Every row gives one point. The points of each table are mixes of a few directions, plus a little noise. How many directions does each table use, and how many do they share? Where both have some left over, give the other angles between the two spaces (their principal angles), to ten degrees, smallest first.

First (7 x 3):
[[-0.65  0.34 -0.53]
 [-0.42 -0.06 -0.47]
 [ 0.25  0.10  0.32]
 [ 0.06  0.05  0.08]
 [ 0.73 -0.22  0.67]
 [-0.11  0.01 -0.11]
 [ 0.14 -0.22  0.04]]
Second, 4 rows:
[[-0.25 -0.53 -0.53]
 [-0.01  0.50  0.24]
 [ 0.47 -0.10  0.45]
 [-0.21  0.13 -0.16]]
Directions: first 2, second 2, shared 2

First, 9 rows:
[[-0.06 -0.20  0.01 -0.09 -0.18 -0.01]
 [ 0.09  0.31 -0.01  0.14  0.27  0.01]
 [-0.36 -1.20  0.05 -0.56 -1.10 -0.04]
 [-0.22 -0.73  0.03 -0.33 -0.66 -0.03]
 [ 0.15  0.51 -0.03  0.24  0.46  0.02]
 [ 0.00  0.02  0.00  0.01  0.02  0.00]
 [ 0.20  0.65 -0.03  0.31  0.60  0.03]
 [ 0.05  0.17 -0.01  0.07  0.15  0.01]
 [ 0.14  0.46 -0.02  0.22  0.42  0.02]]
Second:
[[ 0.72  0.25  0.04  0.01  0.77  0.04]
 [ 0.18  0.12  0.06  0.32  0.88  0.06]
 [ 0.16  0.14  0.13 -0.09 -0.20  0.20]
 [ 0.69 -0.13 -0.06 -0.43 -0.01 -0.10]
 [ 0.16  0.03  0.12 -0.04 -0.02  0.17]
 [-0.25  0.23 -0.21 -0.01 -0.34 -0.22]
 [-0.84 -0.07  0.01  0.15 -0.69  0.05]
 [-1.09 -0.23 -0.23  0.26 -0.45 -0.31]
 [ 0.27 -0.35  0.12 -0.18  0.06  0.10]]
Directions: first 1, second 4, shared 1

First:
[[-0.34  0.38 -0.15 -0.36 -0.14  0.46  0.08 -0.48]
 [ 0.07 -0.25  0.52 -0.11 -0.02 -0.54  0.30  0.19]
 [ 0.12 -0.29 -0.68  0.36  0.42 -0.14 -0.11 -0.44]
 [-0.02 -0.21 -0.12  0.00  0.33 -0.30 -0.04  0.17]
 [ 0.15 -0.16 -0.29  0.36 -0.06 -0.21 -0.18  0.24]
 [-0.05  0.19  0.20 -0.06 -0.50  0.05  0.10  0.02]
 [ 0.14  0.28  0.29  0.18 -0.94  0.19  0.06  0.05]
 [-0.43  0.28 -0.01 -0.49 -0.18  0.07  0.17 -0.22]
 [-0.24  0.31  0.69 -0.58  0.23  0.36 -0.15  0.86]
 [ 0.57 -0.53 -0.44  0.70  0.84  0.05 -0.23 -0.36]]
Second, 7 rows:
[[-0.24  0.12 -0.24 -0.17 -0.16 -0.11 -0.15  0.35]
 [-0.44  0.14  0.35  0.04  0.31 -0.09  0.58 -0.81]
 [-0.60  0.13 -0.40  0.09  0.25 -0.40 -0.08  0.38]
 [ 0.50 -0.02  0.26  0.08 -0.11  0.49 -0.22  0.14]
 [ 0.56 -0.33  0.50  0.49  0.47  0.20  0.29 -0.75]
 [ 0.23  0.02  0.08 -0.06 -0.17  0.24 -0.15  0.14]
 [-0.01 -0.06 -0.55 -0.47 -0.59 -0.34 -0.28  0.55]]
Directions: first 5, second 4, shared 3; angles 60
